Each row of a before or after table is a point. One or more steps were done to the points. Then noise was added and the rows were shuffled. The steps act on how far a point lies along the listed directions, d1 being the first. What was done? A step turns or swaps two directions, mirrors them in a line or flattens them onto one, adds a multiple of one to another, or multiplies one. Angles are multiples of 10 degrees, from the lower direction toward the higher: turns from -170 to 170, lines from 10 to 170 but not 90. Use the fewest steps. Two steps may share a direction if one is a turn and the other turns, adds or multiplies; they go together, in the order done. Otherwise the lowest direction goes first.

Directions:
(1): [ 40 -34  -8]
(2): [27 22 41]
(3): [-23 -35  33]
Before, 14 rows:
[[  1   8   5]
 [ -2 -19 -15]
 [ -2 -16 -18]
 [ 11   2  -3]
 [ -7  25 -24]
 [ -7  39 -11]
 [  5  14   9]
 [ 22   5  -8]
 [-11  10  12]
 [ -2  36   5]
 [ 10   5   3]
 [  1  36 -15]
 [ 16  -8  -6]
 [ 21   4 -16]]
After, 14 rows:
[[  6  55 -58]
 [ 16 -16 -10]
 [ 16  60 -59]
 [ -2  10  -3]
 [ 31  33 -15]
 [ 22   7   0]
 [ -6  48 -33]
 [-22   0   5]
 [ -5  21  -4]
 [ 38  37 -27]
 [ 18  40 -59]
 [ 14  15  -6]
 [  9  15  -1]
 [ 11 -23  -2]]
Steps: turn d1 and d2 by 50 degrees; multiply d3 by 2.5

Directions:
(1): [ 40 -45   5  28 -36  -6]
(2): [-35 -30  38  30  30 -19]
Before, 10 rows:
[[ 13 -19   2  10 -15  -5]
 [ 27  17  -7  10 -23   1]
 [ 11  13  -4  -8 -15  -7]
 [ 54 -46 -15  20 -51  10]
 [ 36  -8 -17  -9 -36  -1]
 [-32   2  12   8  32  -7]
 [-22 -40  46  28  19 -27]
 [-26 -15  -3   3   4 -10]
 [-17  12  10  -1  19   5]
 [ 39   0 -13 -11 -36   3]]
After (10 x 6):
[[-61 -21  35  21  49  -9]
 [-14 -15  15  11  10 -11]
 [-11  17   8  -7   4 -12]
 [-38  15  19  -8  30 -10]
 [-19  31  12  11  13  -6]
 [  1 -21 -14   2 -17  -7]
 [-41   5  15  -9  28 -15]
 [ 35 -52  21  26 -30 -17]
 [ 23   1  -8  -1 -14  13]
 [ 32  -9 -18   7 -25   7]]
Steps: swap d1 and d2

Directions:
(1): [-47 -11 -23 -34  -2 -27  60   8   7]
(2): [ 17 -38  48  -4  49 -12  17 -21  33]
(3): [ 57  -9 -17   7  18 -17  34  28 -47]
(4): [-15 -32  40  48 -45  -4  18  29  -5]
(5): [-33 -29  -3  13  16 -27 -25 -38 -57]
Before, 11 rows:
[[ 13  -8 -18  -3  10 -12  24  20 -27]
 [ -5 -13  23  -2  -8   1   8  21  30]
 [ 10   6   3  10  23  26 -45 -17   0]
 [ 13  -4   9   1  16   2 -31 -13   0]
 [ 16   6 -20   1 -31 -18  22  38 -35]
 [ -6  -3 -24  -6 -17 -17  10  13 -23]
 [  9  22  -5  -4   3  20   4  -5  31]
 [  9  13   9  -7 -17   8  14  17  20]
 [  6  -3   6   9   5   1 -20 -16   4]
 [ 28   6 -10   0  14   2 -32 -24   7]
 [-18  11   6  -8 -17   3  22   8  50]]
After (11 x 9):
[[-11  18 -19 -19 -20   8  -4  23  13]
 [ 21  -4  28  31  19  34 -60 -18   4]
 [ 24 -13  28  30  -1   8 -40 -21  17]
 [-16  28 -24 -30  -7   0  27   6  41]
 [ 10  -4  21  19  -2  10 -46 -10   0]
 [ 33  -9 -10 -12   4 -30  42  30 -27]
 [ 14  19  -2 -15 -10   7  14  15  16]
 [  8   2   6  16  -2   7 -31 -15   1]
 [  9  12  10   4   3  20   6  -5  36]
 [ -3 -23   1   8  -3 -16  35  26 -17]
 [  4 -19 -13 -17   9 -29  30   7 -15]]
Steps: multiply d1 by 1.6; turn d2 and d4 by 120 degrees; turn d3 and d4 by 50 degrees

Directions:
(1): [  5 -14 -15 -12 -26  23   1 -60  -4   3 -16   8]
(2): [ 39  15  -7 -18 -16 -35   5   9  11  22 -26  27]
(3): [-16   5  31 -39   5  20  -4   9 -32  33   2  18]
(4): [-39  24 -23 -12  -2 -16 -17   3 -17 -33 -25  18]
(5): [-25  -4 -16 -11 -22 -11  18  11   2  28 -21 -49]
(6): [ 19  -7 -13   8   8  43 -25  28   1   1 -41  -6]
Before:
[[ 47  15  10   9   0   8 -13  24   8  -1 -22  28]
 [ -6  -4  18 -16  13   7 -18  32  -7   0  -8  14]
 [  7   3  16 -10   7  20 -19  60 -15   2 -10   4]
 [ 12  18 -23  21  -5 -31 -17  -7  16 -52   1  43]
 [ 48 -11  24  11  27  44 -32  27   0  12  -6  25]
 [-22   6  20  -5  -2 -11   5  11  -6  21  16  -3]
 [ 26  -5 -12  37  -6  21  -1  -9  15 -31   7  11]
 [-16 -20   7  11  11  54 -20  25  -6 -10   0 -27]
 [  7  -9  37   5  18   7  19  39   2  25  31  -5]
 [-10  17   5 -14   7  16  -7   7 -24   1  -6  13]
 [ -6   3   6   2 -10 -25  18  -4   9  -8  -6 -13]
 [ 28  16  38 -11  14   2  -4  53   2  26  -5  30]
 [  3  14  -8  -2   7 -22   3  -9  12  -8  23  15]
 [ -6 -10   4  23  10  10   6   2   2 -30  -1  -3]]
After:
[[ 14  22   4   6  17   2 -12   1 -11 -25   8  38]
 [-23  -7   9  -9 -12  11  11  -6  -7   4 -18 -26]
 [-39   2 -46  22 -28 -28   6  -9  18 -34 -12 -37]
 [  5  -5  -9   9  -6  -6  12  20   8  -4 -32 -16]
 [-14  -3 -24   6   1  14  -3 -19  10 -11   5 -18]
 [ 38   8   9  -5   5  -8 -14  56  11  11 -16  17]
 [ 12   1 -27  20 -32 -23  26  13  24   6 -13 -31]
 [ 11  10  27  11  22  -7 -15  47  -6 -30  33  26]
 [  4   5  44  36  37   8  -4  14   9 -38  59  28]
 [ 24 -19  29  27  29  43  -2  24   5  -3  26   8]
 [  0  15  17  30   2 -32  16   8  14 -23  37  -5]
 [  5  -2  20   6  25  -5 -20  21   4 -31  17  31]
 [ -4  -4  17   8  11  34 -20  -2  -9  -1   6  18]
 [ 49   4  22  40  29 -35  -4  23  29 -17  43  24]]
Steps: turn d1 and d6 by 50 degrees; turn d2 and d6 by -120 degrees; turn d3 and d5 by -70 degrees; multiply d5 by 1.6

Directions:
(1): [ 16  -7 -25 -13   8  31 -21  25 -29  -8 -20  20 -60   2   7  14 -19  12]
(2): [-16   4   3  23  15  18   8  18  18 -34  47 -36 -22  16  36 -17 -13   4]
(3): [-39  26   8  10 -19  40  32   5  37 -11 -12  35  -8  -9 -24  16  -4   7]
(4): [-26  12  17  -9  -9 -12  38 -41 -45  20  15  13 -21  -4  32   3 -21  -2]
Before:
[[-11   4  -7  -6  -7   9  -2   6  17   2  -9  12  -6 -11 -14  16  -1  -2]
 [ -3   6  -6 -10   1  19  -3  16 -17   2  -1   7 -46   4  22   4 -13   5]
 [ 12 -11 -18  -4  12  16 -23  17   5 -10 -11   2 -24  13   8  -1 -12   4]
 [-24  18   8   3  -7   6  22 -14  22   2  -7  14  17 -13  -9   5 -10   1]
 [-22   4  14   0 -12 -11  22 -17   3  11   8  -5  14  -7   5   0   8  -9]
 [ 30 -14   0   1   8 -38 -28   0  -2   4  -3 -34  40   6   6 -15  14  -5]
 [-23  10   0   1 -18  12  15  -6  31  -1 -18  20  26  -4 -19   4   2   4]
 [ 14  -5  -8  -2   7  -4  -4   3 -11  -3  -8   7 -14  -3   2  11  -6   4]
 [-10   8   9   5  -5   1   8 -13   7  -2  15 -14 -10   4   9  -7  -7  -2]
 [ 11  -5  -8   5  -9   5 -13  16   8 -16 -10  -1  -2   6  -7  -5   5  -3]]
After:
[[ 16  -7  -4  -1   9 -15  -4  -3 -14   0  -2  -2  -4  -2   7   6  -4   1]
 [ 15  -7  -8   1 -10  -3 -15  10   1  -9 -16   1   4   5 -10  -4   7  -5]
 [-21  17  -2  -1  -4  22  16  -3  10  -4 -13  22 -12 -12  -3  11 -20   7]
 [ 24 -18 -16  -7  15  -5 -31   9  -1  -1 -10  -9  -5  14   8  -7  -4  -1]
 [-30   9  11   3 -13   9  26  -7  10   1   8   3  -3  -7   4   4   2  -4]
 [ -3  -1 -12 -12  -3   7  -9   6   0   5 -11  12 -17 -10  -7  16  -6  -1]
 [ -9   8   5   7  -3   9   4  -4  15  -8  13 -14 -13   5   5  -6  -6   0]
 [  4   3  15   7  -8 -32  -1 -13  22   8  -7 -17  60  -2 -12 -10  20  -7]
 [-18   8 -10  -7 -16  26   9   1  11  -2 -27  33  -6  -5 -13  12 -10   9]
 [ 13  -5  -7 -10  11  -1 -17  16 -21   3   9 -17 -32  10  30  -7  -7   0]]
Steps: turn d1 and d3 by -50 degrees; turn d2 and d4 by -30 degrees

Directions:
(1): [ 36   6   5   9   0   6  -7   2  19 -28   0 -28   1 -10   6   3  29  20
  -1  29 -26   7 -15 -23]
(2): [ -1   8 -12 -11  60   9  -2  27   8  -6   0  11  24   9  -7   5  -4   0
 -13  12  -8  14 -11  28]
(3): [ 13   8 -13 -16   2  42   8  -7  21   3  28 -23  -5  13   2 -23 -27   7
  -2  -9  25 -19 -17  -5]
(4): [-13 -17   4 -32   2 -24  24  26  37  18   2 -12   8  -1  20   8  14  10
   2   6   5 -22  22 -11]
(5): [ -8 -18   5  -3  -9  22  -9  33 -14   0 -20   4 -31  -7 -13  14   5  10
   7  36  33 -10 -17   6]
(6): [ 18   5   8   0  18  -4  -5 -16   5   1 -20 -27 -16  33   0  52  -2 -19
   0 -15  17   0   6  -3]
Before, 11 rows:
[[-18  -4  -5   6  16 -11  -5  19 -22   4   3  43  17  -9  -9  -3  -4  -6
    3   3 -12  27   8  23]
 [  7  17 -13  17  41  13  -7  -1  -7  -8  -6  -3  -3  26 -13  14  -9 -12
   -4 -18   8  10  -8  24]
 [  8  14  -6   2  30  -2   7  -7   6   3  10 -10  17  18  -2   7  -7 -19
   -7 -16 -16  20  -7   7]
 [  7  12 -10 -12  39  14  -8  -5  16  -3  15  -9  29   9  -2  -2 -10  -4
  -12  -7  -6  13  -9   9]
 [  3   8   2   6  52  -2 -11   5 -14 -12 -29  14   8  10 -15  34   2 -18
  -10   9  -4  27 -11  26]
 [ -4 -15   3 -10  28  -7  -8  16 -16  -3 -24  12   7  17  -3  37   3 -11
   -8   4   8  15   4  15]
 [ -6   4  -9  -5  27   1   7   0  -8  10   2   6  14  16  -6  -1 -13 -12
    6 -10  11  15  -2  25]
 [  3  19  10  10 -10 -29   0 -46  -1  10  -3  -5   9   6   7  10   5 -31
   -4 -47 -21  16  25  -7]
 [ -3  -6  -7  -5  30  17  -9  23  -8  -6  -8   5  -4  13 -11  12   5  -1
   -6  19   4   7  -5  24]
 [ -7   1   9  19 -22 -11 -17  -6 -37   7 -22  29 -21  -1 -12  13  -2 -12
    8   1  12  15   3  -4]
 [-26  -8   4   7 -27  24  -6  17 -27  -4   8  38   3 -34  -7 -55   8  10
    7  35  -8  -1 -18   6]]
After:
[[ 11   6   2 -15  17 -33   9  17  32   2  -3  -3  16   2  17  13  25   7
   -2   9 -23   7  17 -21]
 [-18 -14   1  -1 -37   8  16  12  -7  15  10   3 -11 -15  -1 -21  -1   3
    7  11   5  -5  -6  -7]
 [ -4 -14   7   0 -31 -26   2 -19 -11  -2   1   9  16  -9  18 -10  11   3
    2 -12 -25   8  18 -18]
 [-21 -12  13  -8 -45 -36  23 -16   6  16   0   7   6 -24  17 -14   9  -3
    9 -13  -7 -12  26 -22]
 [ 14   1  17 -17  24   0  -4  -7  14   3 -26 -34 -13  42  11  62  11 -26
    6  -2  22 -13  12  -8]
 [-11  -5  -6   2 -32 -11  21   1  16   8  19  -9  -6 -12  12 -31   7  19
    9 -14   2 -22  12 -17]
 [  6  -8   2   3 -33   0   8  -7   0   2   7 -18  -6 -10   3 -15  13   9
   18   6   6  -2   1 -14]
 [ -4  -2   1   3 -28 -16   7 -28  -3   9   9  -8  -5  10   9  -5   5 -10
    4 -26  -4  -8  26 -10]
 [-17 -11   7 -13  -2  11   2  43   4   2  -6  17   5 -40  -6 -21  31  18
   -3  45  -9   6 -11   6]
 [  8 -15  14   2 -28 -26   1   0   4   4 -12  -6 -17  -2  11  34  20   2
   18   6   3   3  18 -21]
 [-18 -11   0  -5 -40  15  -6  -9  -8  14  10   1 -12 -11  -2 -17 -12   2
    6  -4  25 -14  -2  -7]]
Steps: turn d1 and d2 by 160 degrees; mirror d3 and d4 in the line at 170 degrees; turn d5 and d6 by 150 degrees

Directions:
(1): [-23   5   9   5 -10  34   9  13  11 -15   6  23 -16  12  22  30  43   7
  34  42 -26  18  11   0  -5  -6  14 -13 -18 -11 -24  -2  23  -8 -21  17
 -17   2  15  18  -6  16   0 -32 -20 -10 -21 -43]
(2): [ 18  -7  38  -9   1  21  17 -29   3  -6  60   3  21  17 -20 -13   2  15
  14   0   9  16  -2  11 -20 -12 -21 -20  -5 -26  24 -23  -1  15  43  18
  -4 -24  22   6  -4  18 -27 -17 -10  15  12  22]
(3): [-10 -12 -19  42  21  22 -11 -10 -22  38  23 -17  17  -4 -27  24 -25 -24
   1  15   4  -1 -27 -10  22 -31  -8 -23 -14  18  14   5 -15 -12 -11  29
 -15   2  11 -29 -18  11  -2 -10  27 -37   1 -23]
(4): [-10  13   0  12  -6  -2 -29 -47 -32 -16  -9  14 -22 -38   2  -7 -41 -25
  45  -5   0  29 -15  12  14  18  18  -4   9  16   7 -16  30   8 -18  17
   5  -4  12   4  -6   9  15  -3 -34  26   6  19]
Before, 10 rows:
[[ 18   5  18 -26  -3 -16   1  -5  -5 -18   4   1  11   6   4 -24   7  11
   -4 -16   5  -3  -4  13 -16   6 -11   3   8  -9   7 -10 -12  11  21  -7
    9  -8   7  17  15  11  -3  15   0   4   6  28]
 [-19  21 -20   1 -18 -10 -18  22  -1  -8 -56  11 -34 -22  39  17  16  -4
   16  13 -38   3   6   0  -1  20  38  19   8  17 -26   0  34  -7 -52  -5
   10  24 -13  13  -2 -10  21  -5 -25   0 -30 -29]
 [ -3  -9 -32  -9   6 -36   7  42  15  16 -37 -25  10  13   0   8   5  -6
  -60 -19   2 -20  11 -11  -3  -5 -17  23   0   5 -18  24 -34 -15  -7 -29
    4  13 -30 -29  18 -23  -4  37  37 -16   4 -21]
 [ 16 -10   4   0  17  10  23  24  15  22  32 -18  26  37 -15  -3  19   6
  -32  -1   2 -22  -1 -10  -2 -23 -15 -14 -23  -7  16   1 -21   5   9 -14
  -11  -6  -1 -11  -1  -4 -15  10  35 -30   3  -5]
 [-12  15 -11   8  -5 -12 -12  -5 -13  -4 -38  15 -26 -38  23   1   0 -10
   37   2  -8  25  10   1   8  16  19  10  15  14 -22   4  26  -2 -29  -7
    3  11   0  13  -7  -3  33  -2 -23  14   8 -10]
 [-13   6   2  15  -3  -9  -7 -12   4 -19 -26   3 -14  -9   1   5 -10   0
   16  -5   5   7   2   3   9   7  10   1  11   2 -10  18  19   3 -18   4
   10   3   2   4  -8   3  15  -1 -17   9  -4   4]
 [ 35  -5  14 -51 -13 -36  29  25  35 -10   1 -12  15  37   7 -40  18  32
  -52 -31   7 -35  32   1 -35  18 -22  31  15 -23   5   2 -29  -1  41 -39
    9 -19 -22   6  38 -11  -6  20  12  20  -2  29]
 [-26  14  -9  -4  -8  -8 -12  29  14  -4 -40   8 -19  -7  12  10  18  -1
   12   1  -6   4   4   0   2  20  12   8   2  12 -29  20  20  -9 -24 -16
   -2   4  -1  17   2  -8  27  -2 -11   0  -5 -19]
 [ 12 -13 -15   0  17  -6  13  39  27  32   2 -34  25  19 -12  16  24  11
  -52  -9  20 -43 -13 -27  -7  -6 -31   9  -5  -5   6  15 -42  -8  26 -27
    2   4 -14 -25   5 -24 -20   4  44 -39   1   0]
 [ 19  -6   6 -13   5 -29  10  13  19   8  -7 -25  18   4 -17 -25 -11   3
  -43 -33  22 -12   9   0 -15   4 -16  24  15  -3   8   3 -27   3  29 -29
   22  -3 -17  -9  19 -16  -3  20  11  10  17  29]]
After:
[[ 10   6  -6 -12   3 -17   5  20   8  -2 -15  -6  -3  11   8 -15   7  -1
  -21 -15  -2 -17   7  -5   3   8   7   8  -7   5   2   3   0   9 -13 -32
    3   3 -13   2   9 -16   7  25  11  -5   1   9]
 [  8 -15 -28  28  17  -7 -13 -16 -25  44  17 -33  25   0 -33  -5 -53 -29
  -26 -11  13 -23 -23 -10  17 -18 -18  -4   1  25  29   5 -35 -19   1  14
  -10 -12  -2 -42   5   7   8   8  37 -27   3   2]
 [  8  -7  -7  17  14 -18 -10 -14 -10  23   0 -28  16 -17 -31 -14 -45 -23
  -21 -26  24   0 -14  -1   6  -4 -11  10  12  17  18   0 -22   0  13  -5
   16  -2  -6 -24   7  -7   4  14  11   1  21  25]
 [ -5  -2  14  16   2   6   5 -15  10 -11   6  -1   3   7 -12   7  -3   8
   12   1   9   8  -1   4   1  -8  -4 -12   4  -9   1  12  10   5   2  14
    3  -5  11   1 -12  12   0 -10  -9   2  -1   3]
 [  5  -1  20   9   4  19  14 -15  -3   9  31   7   9  -6  -5   1  13   7
   34  12   0  29   5   4 -10 -14 -10 -16   2 -13   1 -10   9   5  15  15
  -10  -9  20   8 -16  16   0 -22 -10   4  16  -7]
 [ 10  -1  36   1  -5  37  17 -15   6   5  60   3  18  19  -9   9  23  19
   24  23 -22  19  -6  10 -28 -21  -6 -24 -11 -24  18 -31  14  10  22  34
   -6 -14  25   9 -17  23 -31 -36 -17  -2 -12 -10]
 [ -1   1 -15  12  11 -10 -19  -2 -27  11 -11 -10  10 -10  -4   0 -16 -18
   -4  -4   3  -8 -25   1  12  -9  -4  -5   1  19   6   4 -19  -5 -12   7
    1   5   6  -7   3  11  12  16  22 -29   2   2]
 [ -8  -1  26   1   2  25   8  -1  14   7  38   2  15  16 -22   6  16  10
   21   7   6  17  -8   8 -13  -8 -17 -23 -10 -12   2  -1   8   2  23  13
  -14 -21  26  12 -10  15  -6 -24  -6  -2   8  -6]
 [ 17  -9  17 -18   2 -15  12 -23   2  -4  30 -13  23  11 -24 -18 -17   1
  -19 -26  15  16   2  11 -22  -6 -32  -1   2 -21  17 -16 -17  11  39   0
    4 -19   2 -16  11   3 -29  17   3  23  24  24]
 [ 16   1   1 -14   3 -18   0   2  14   1  -5 -17   6  -5  -3  -7   3   7
  -20 -25  23 -20 -11 -12 -11  22 -19  16  10  -7  11  -4 -15   8  29 -28
   14  -4  -8  -8  10 -22 -14   7   5   3   9  35]]
Steps: multiply d4 by 0.4; turn d1 and d4 by -20 degrees; turn d2 and d3 by 170 degrees
